Each row of a before or after table is a point. The points were changed in one or more steps. Then noise was added and the rows were shuffled. The steps act on columns, c1 being the first. What was done? A step turns or swaps two columns, mirrors them in a line or flattens them onto one, adds a multiple of one to another, or multiplies or shifts one. Angles are multiples of 10 degrees, from the lower column toward the higher: turns from -170 to 170, lines from 10 to 170 but not 90. Use the fewest steps. Two steps may share a column if one is a turn and the other turns, adds or multiplies; they go together, in the order done. Otherwise the lowest column goes first.

Before (10 x 3):
[[  8 -21 -13]
 [-40   4  16]
 [-39  17 -36]
 [ 10 -25  21]
 [  8 -21 -11]
 [ 32 -34 -26]
 [-12  29 -37]
 [-13  33 -45]
 [ 32 -24  16]
 [ 10   1  19]]
After:
[[  96  -33  -27]
 [  23  -20  -14]
 [  25  -22  -13]
 [-117   19  -37]
 [  31  -26   22]
 [-118    4   16]
 [ -41   32  -44]
 [  96  -23   15]
 [ -36   28  -36]
 [  28    0   20]]
Steps: multiply c1 by 3

Before, 14 rows:
[[ 36 -38 -33  32  32  65]
 [ 28 -12 -77  98 -38  17]
 [ 39  21  17  20  -8 -38]
 [-65  -4 -32  52 -18  62]
 [-17 -12  -6   9   6 -54]
 [ 18  15 -14  27   7 -33]
 [-10 -48   9 100  39  56]
 [ 13 -26   3   6  49  10]
 [-41 -48 -85  47 -27 -57]
 [-34 -33  23  -2 -28 -13]
 [ 30 -52  40  -8  27 -59]
 [-39   4 -15 -10  -1  13]
 [ 42  -3  11 -11   4 -37]
 [-64  39 -37 -21 -62   9]]
After, 14 rows:
[[ -12   16  -14  -27  -14  -33]
 [ -39  -38  -32  -43   -9   65]
 [   6  -48   10 -107   10   56]
 [  22  -12  -77  -77  -70   18]
 [  59  -49  -86  -37   -3  -56]
 [ -38   -1   11    9  -22  -35]
 [  83   39  -38   42    2    9]
 [ -21   20   17  -14  -36  -38]
 [ -42  -52   41   -2    3  -60]
 [  28    4  -15   11   27   13]
 [  42  -33   23   11    1  -12]
 [  10  -13   -7   -9   12  -52]
 [ -38  -26    4  -24   25    8]
 [  72   -3  -32  -44   15   62]]
Steps: turn c4 and c5 by 160 degrees; turn c1 and c5 by -140 degrees

Before (12 x 8):
[[ 45 -23  14  27   6  21  -5  19]
 [ 38  18  37  25 -16  39 -75 -35]
 [  9 -23   1  14  12  24 -30 114]
 [ 34 106   5 -59 -42 -12  -9  26]
 [ 41  45  32 -25  25  10  16 -47]
 [ 30 -34  22  37 -21  -1 -12 -45]
 [ -8 -33 -43  -6   3  17  10 -39]
 [  9 -26  -1 -21 -12 -12 -41  25]
 [  8 -20  28 -57 -16  -9  -8 -29]
 [ 36 -14 -39   6   7 -17 -70  41]
 [ 20 121 -63  21  26 -11  -6 -16]
 [-14  14 -21  43  30 -15 -15   2]]
After:
[[  40  -29   32  -24   26    9  -36  -42]
 [ -16  -20  -21   42   27  -13    7    2]
 [  37  -21  -41    6   10  -18   69   46]
 [  37  -50   38   22  -16   40   54  -34]
 [  10    4   -1  -21  -14   -8   47   25]
 [   9   10   28  -56  -18   -9   20  -30]
 [  36  -96    5  -59  -45  -10  -45   28]
 [  32   24   22   35  -24   -1   28  -45]
 [  45   16   15   27    9   21   13   19]
 [  17 -104  -64   18   28  -12  -51  -14]
 [  -6   32  -45   -6    1   18    4  -40]
 [   9    7   -2   12   12   22   39  111]]
Steps: turn c2 and c7 by -150 degrees

Before (8 x 11):
[[ -43  -28  -91  -18   -2    4   33  -18  -69  -41    3]
 [ -16  -26   49   -7  -50  -38  -10    4   36   40   60]
 [  -1  -11 -114   -8  -57    5    6   43  -67  -38   -5]
 [ -56   35   28    4    4   35   21  -29    3  -36    0]
 [ -25   40   64   26    3   13  -29  -51  -79  -43  -14]
 [ -57   10    8    1   23    6  -49   10  -29  -66  -23]
 [ -66   12   37   42  -35  -38  -34   32   -9   21   35]
 [ -11  -44   22   22  -32   -8   12   46  -11   44   31]]
After (8 x 11):
[[  24   23   28   -1   -4  -63   22  -29    4   34   30]
 [  -4   46    8    8  -22  -58  -48   -5  -28   55   -3]
 [ -48   -7   37  -53   18  -58  -34   26  -10  -31   26]
 [  10   19   64  -24  -12  -28  -29  -90  -77   49   27]
 [ -41   -2   50  -11   49   -9  -11   22   36  -77    8]
 [ -10  -14   21  -32   22  -10   11   40  -11  -64  -23]
 [  -4   44  -92   16   10  -44   33  -52  -68    6  -24]
 [   5   33 -113  -12   57   -1    6    9  -67   18  -13]]
Steps: mirror c1 and c6 in the line at 40 degrees; turn c2 and c11 by 60 degrees; turn c2 and c10 by 120 degrees; turn c4 and c5 by -160 degrees; add 0.5 times c9 to c8

Before (14 x 12):
[[-29 -15 121  29  10  21 -18 -14 -37  -8  35  -2]
 [  0  49 -41 -11  18 -23 -14  92  32  -7  -6 -20]
 [  7 -28 -13 -15 -10  -5  -2  20 -11 -11   7 -41]
 [-64   0  -6  85  -9  24 -14 -16 -33 -21  15 -80]
 [-48  -6 -36   3  -8  -4   9 -13  75  16  14 -24]
 [  2 -29 -18  25  12  26 -15  20  -3  -6  34 -19]
 [-13  16 -50 -11  -3  40 -16  18 -27  53  -8 -28]
 [ 23  -4 -36  -6  -5  34  89   7 -32   4  23  21]
 [ 15 -14  -3  -7   5  26 -16 -21  86  -8   5 -22]
 [ 19 -10 -35 -11 -19  33  -7  -4 -27  -7  65  12]
 [ 16  34 -27   4  45 -38 -17  24 -37  -3  -8 -10]
 [  0 -24 -41 -19  37  16  -5  19 -31 -26   1   9]
 [ -4 -12 -26  43   4   1 -12  -2 -22  70   6  16]
 [ 17 -10 -46  -2 -13   7  -8  12 -17 -25 -17  22]]
After:
[[  0  -3  -2 -13   4  26 -15 -19  85  -5   6  -9]
 [-14 -25 -37 -10  -9  -3   9 -16  77  15   6  -3]
 [-10 -18 -41 -12  38  18  -5  17 -32 -27  -6  -6]
 [-17 -28  -5  29 -10  25 -15 -18 -33 -20   6  16]
 [-13 -20 -18   8  13  27 -15   8  -3  -7  -5   5]
 [ 19  30 -25   0  44 -38 -15  26 -36  -2  -8  -1]
 [ -6 -10 -24  40   4   1 -11  -4 -21  71  -1  22]
 [  6   8 -36   4  -7  32  91  -2 -32   4   0   2]
 [ -1  -2 -45   7 -15   6  -8  18 -17 -24  -6   5]
 [-10 -18 -14 -29 -10  -3  -3  14 -13  -9  -7 -17]
 [ 22  36 -43 -17  18 -24 -14  83  32  -7 -31 -10]
 [-13 -26 120  23   9  22 -17 -25 -38  -8   9  12]
 [  0   0 -34  -1 -20  34  -8 -26 -27  -8  10  -2]
 [  4   6 -47 -22  -3  42 -17  19 -30  54  -8 -12]]
Steps: flatten c1 and c2 onto the line at 60 degrees; flatten c4 and c12 onto the line at 30 degrees; flatten c8 and c11 onto the line at 160 degrees

Before:
[[-38 -36 -60 -32 -51   1 -78   9  -8  42  29 -35  -5 -62 -24 -58  -5  60]
 [-18  38  33   0 -31 -13 -52 -30  -1  39 -35   5 -44  45  16 -27 -35  38]
 [  2  -5  28 -49  27  38   5  36 -11   6 -77  27 -52  34  28 -33  16 -60]
 [  7  26 -11  14  38  25  -1  23  69  14  28   9 -55  16  33  26 -28  18]
 [-36 -46 -76 -46 -25 -12 -46   6   1 -36  -6  35  28 -24  47 -76  32  -2]
 [-38  -1 -58 -75 -33  -9 -30  -5  30   2 -77 -19 -44  10 -10 -39  40  61]
 [-30 -37 -16  43  59  22  -2 -44 -44  -5  -7  24 -54 -63  79  31  47  20]
 [  5 -29 -13 -51  -5 -18 -31 -35  67  79  12  48  -6 -13 -40  -7 -36  63]
 [-19  14 -52  26  65  75  19  27  40  13   8 -25  38  30  58 -82   2 -34]
 [-33 -12  -5  41  -9  60 -28 -21  -3   8 -43  74  -5  17  -6 -12 -10 -22]
 [-21 -18 -67  32 -41 -12   2 -31  38  27  45 -17  57  30  53  46   0  13]
 [-55  58 -47  37   2  28  35  19 -42 -14 -52 -38  26   1  56  -2 -39  53]
 [ 39  56  23  41  61  49  30 -20  62 -27 -41  16  65   7 -39  39   4  15]]
After, 13 rows:
[[ 52  58  18  39  25  27 -60  21 -40 -58  52 -37 -11   0 -16  -4 -46  59]
 [  0 -32  30 -54 -10 -16  31 -30  67  79 -16  50 -31 -12 -50  -9 -18  64]
 [ 35 -10  22  39   4  60  33 -20  -1  11  41  76 -12  13  -6 -12   0 -23]
 [  6 -40  16  45  68  23  -6 -45 -40 -70   6  24   1 -59 -30  35  78  24]
 [ 33 -15  53  33 -30 -16 -30 -35  41 -30 -45 -18  38  29 -47  49 -45  10]
 [ -8  -5 -33 -50  28  38  11  29 -10 -21  78  29 -22  36 -17 -33  51 -58]
 [ -7  14  32  25  67  71 -50  26  36 -46  -7 -23  25  31 -44 -82 -30 -30]
 [-22  24  12  12  31  26  -8  25  73 -22 -24   9 -57  16 -26  25  24  17]
 [ 29  39   4  -1 -27 -10  77 -30  -3   9  38   7 -58  48 -42 -27   9  42]
 [ 53 -36 102 -29 -38  -1  58   9  -8  43 -31 -35  -5 -64 -21 -58  -3  55]
 [-62  53 -38  39  49  53 -19 -24  64  23  44  18  43  11  39  38 -52  12]
 [ 40 -47  96 -46 -11  -8  13   8   2 -57   4  37  44 -21   3 -74  -3   0]
 [ 46  -2  67 -73 -17  -9   6  -3  29   9  75 -20   2  12   4 -38  63  60]]
Steps: mirror c1 and c5 in the line at 100 degrees; multiply c7 by 1.3; turn c3 and c7 by 150 degrees; mirror c10 and c15 in the line at 150 degrees; multiply c11 by -1; turn c13 and c17 by -50 degrees

Before (10 x 24):
[[ 19  52 -17  10  28   3 -15 -16  -6 -44  33  21  37 -26  70  10  23   3
  -25 -22 -20  -8   8  35]
 [-16  24 -32  10  34  23  23 -10  23  13 -17 -20  66  24  19  11  15 -42
   17  -1 -28   9 -42  -3]
 [  2 -32  31 -43 -82 -31 -10 -11 -74  75  52  22  16 -45  -7 -75 -19 -69
   17  45  10  29 -77   4]
 [102  36 -28  48  44  10  26   6   1 -18  46  38 -13 -41  44  29  83  13
  -26  23  20 -52   7 -30]
 [ 26  21  23  15  10  -6  33  -7  15  -2   3  11  14  42  16 -41   6   8
   14 -35 -25  -9 -29  28]
 [ -8  10   1 -14  -1  -8  46 -56  55  22 -44 -48  15 -26  17 -12 -53 -35
   54  18  52  46 -51 -61]
 [ 86  31  -7  82  -6  18 -22  -3 -28 -14  13  41 -52 -14  -4  51  64  13
  -38   1  15  27  47 -33]
 [ 26  59 -26 -43 -15   8  60 -38  23   0 -18 -63  21  -6   5 -33   2 -25
   55  42  87  41 -54  22]
 [ 30  58 -24  59   6   4  41 -33  12 -37  44   4  32 -12  43  25  47  -2
   40 -24 -49 -38  17  60]
 [ 81 -54  19  32 -62  23 -16  21 -57 -15 -19   7 -23 -87  65  48  70  18
  -22  88  65  52 -26 -74]]
After:
[[ 18  55 -16  13  30   1 -13 -15   6 -44  12  18  26 -30  88   2  21  -1
  -21 -26  21 -11   9 -42]
 [ 81 -55  21  32 -62  21 -19  17 -70  -9 -35   4 -66 -84  58 -95  68  24
  -28  87 -28  49 -27  47]
 [ 88  30  -8  85  -4  27 -19   5 -24 -16  15  34 -12 -14   5 -64  61   9
  -40  -8  15  25  49  62]
 [106  39 -26  51  45  10  28   5  -3 -14  32  40 -29 -44  58 -48  84  13
  -33  20   2 -57   8  29]
 [ -7  12   5 -13  -1  -5  46 -47  93  22 -46 -46 -66 -26  -1 -21 -60 -36
   58  19 -57  46 -52  15]
 [-20  24 -28   5  35  25  25 -12  33  11 -29 -17 -28  24  11   5  17 -42
   17   0  26   7 -41 -63]
 [  0 -33  35 -45 -87 -36 -12  -7 -68  74  48  15  -1 -48  11  80 -21 -68
   11  47 -49  27 -82 -16]
 [ 30  58 -24  60  12   4  37 -34  36 -39  28   6  45 -17  55  14  42  -4
   41 -23  60 -43  14 -52]
 [ 22  27  23  16  16  -3  30  -3  16   0  -1  13  20  40  17  68   6   9
   13 -32   0 -13 -31 -13]
 [ 35  61 -30 -46 -15   8  58 -36  45   1 -16 -58   8  -8   0 -18   7 -29
   60  37 -87  39 -55 -31]]
Steps: add -0.7 times c8 to c9; turn c11 and c15 by 20 degrees; turn c13 and c24 by -110 degrees; turn c16 and c21 by 150 degrees; multiply c16 by 1.3

Before, 13 rows:
[[  58   80  -23   -9  -61  -34   52   60    5    8    5   11  -58  -34
   -29   45   32    2   31   35   15    3   21   -6  -26  -16   70    7
     2    6  -14    1]
 [   9  -60   26   26   -7    0  -22   43   42   37 -107   11   -7   52
    16    7  -40   10  -32    4   21  -18  -49  -24   12    3   37   51
    -2  -42  -20   26]
 [  34   -6   23  -51  -45   -2  -56   41   50  -32   28  -42    5   37
    -1  -52  -34  -44  -42  -22   68    6   23  -36  -48  -32   19  -53
   -38   10   27  -13]
 [  -1   13   31  -19   29    0  -31   61  -13   48  -63   40  -36   23
    77  -22  -53  -29   55   19    5  -63  -47   17   57  -28   27    5
    41    0  -21    1]
 [ -24  -34   31  -24   18   41   22   15   31   45  -81   34  -48   15
    83   30  -40  -57   54   14   18  -19  -73  -16   46   12  -12   39
    18  -21  -42    4]
 [  36    4   22  -27   -5   32  -52   33   46    0  -24  -44   20   73
   -54  -65   24    1  -22   -4   60   -3   11  -42   23   -6  -30    2
   -28  -19   32   13]
 [  12  -22   42    6   23    6  -11   29   29   -7  -25   29    1   69
    29   -9  -16   67    8    0   36  -13  -32  -81   17  -17   -6   35
   -25  -74  -23   65]
 [  54  -16  -39  -45  -24  -37  -46   74   76   27   18  -33   19    5
    -9  -74   -1  -30    7  -30   54   27   33  -42  -27  -27    4  -25
   -43  -29   53  -37]
 [ -22    5   16  -40    4   16   28   34   24   48  -72   71  -19   49
    62   14  -20    0   13    1   16  -36  -74   39   25  -16   34   65
   -40  -22  -23   18]
 [ 114   56  -16  -11  -50  -35   27   68   -6   -2   20   13  -42    0
     4   -8   41  -39   12   -5  -14   72  -16    9  -42  -32   36  -27
     3   35   36  -13]
 [  30    0   69   58  -11   -4  -36   22   53   13  -13   20   27   37
     3  -19    3   30  -40  -47   79  -28  -22  -63   28   12  -15   74
   -41  -40  -21   15]
 [  70   63   -4    5  -41  -37   17   31   38    5   31    8   -2  -28
     9   16   48   -6   22   78  -14   63   17   20  -26  -68   57   26
     8   36  -13    3]
 [  52   24   18  -15  -45  -45   16   71   25  -23   33   18  -34   -6
    -2   16   41    3   43   48   24   40   11   48  -43   -4   40   -5
    27   14   54  -39]]
After (13 x 32):
[[  51   22   17  -14  -47  -45  -16   69  -70  -44   34   17  -21   -6
   -20  -11   39    2   45   48   24   39    7   47  -44   12   23   -7
    27   15   29  -47]
 [  72   64   -3    2  -41  -39  -20   31  -99    8   30    6   -1  -27
   -27  -16   71   -8   24   77  -13   59   16   22  -25  -47   30   27
     7   37    1   -1]
 [  32    6   69   59  -12   -5   25   20  -37   23  -11   21    9   36
    42   29   -3   30  -40  -48   77  -30  -20  -64   29   14   66   77
   -41  -41  -98   24]
 [  58   80  -24   -8  -59  -33  -54   59  -85   15    5   12   -5  -34
   -35  -42   36    0   33   35   15    2   21   -6  -27   -5  -10   10
     4    9  -29  -21]
 [  -1   14   29  -20   25    0   29   59  -14   94  -64   40   -2   24
    78   30  -39  -29   54   16    3  -63  -48   16   55  -42  -27    5
    41    3  -28  -11]
 [ -24    7   19  -42    6   15  -20   35  -32   96  -73   73    2   52
    84  -25  -12    4   10    0   17  -35  -73   40   28  -23  -16   66
   -41  -20  -39   11]
 [ 112   57  -16  -11  -52  -38    3   68  -77   -3   21   14   -6    0
   -35  -30   47  -39   13   -5  -12   69  -17    9  -41  -17   33  -26
     6   33   49  -23]
 [  36    3   22  -28   -6   30   71   35  -23    0  -23  -47    6   74
   -35   36   27    2  -23   -4   59   -4   11  -39   26    3   74    4
   -28  -19  -28   17]
 [   9  -60   24   26   -4   -2   -6   44  -63   77 -105   13    8   51
    56   23  -41   10  -33    4   21  -17  -50  -24   11  -13   11   51
    -4  -41  -43   20]
 [ -25  -31   32  -24   16   40  -35   12    2   90  -83   32   -7   12
   103  -16  -42  -59   55   17   17  -19  -72  -15   47   -2   19   38
    16  -19  -65  -11]
 [  34   -6   24  -53  -45    1   62   41  -62  -65   31  -43   -5   36
   -12   47  -23  -44  -40  -20   66    2   20  -34  -49  -41   43  -55
   -34    9  -43  -10]
 [  10  -27   44    9   23    5   11   28  -14  -13  -25   29   22   66
   102    8   -9   68    8    1   35  -14  -36  -83   18  -22   33   34
   -23  -78  -55   60]
 [  53  -17  -37  -46  -20  -37   82   74  -76   51   17  -35   -9    6
    18   33    9  -29    7  -29   54   31   33  -40  -28  -26   88  -25
   -45  -28   -1  -26]]
Steps: add 0.7 times c1 to c9; turn c9 and c27 by 130 degrees; mirror c7 and c16 in the line at 130 degrees; multiply c10 by 2; flatten c13 and c32 onto the line at 70 degrees; add -1 times c30 to c15; turn c17 and c26 by 20 degrees; add -1 times c21 to c31
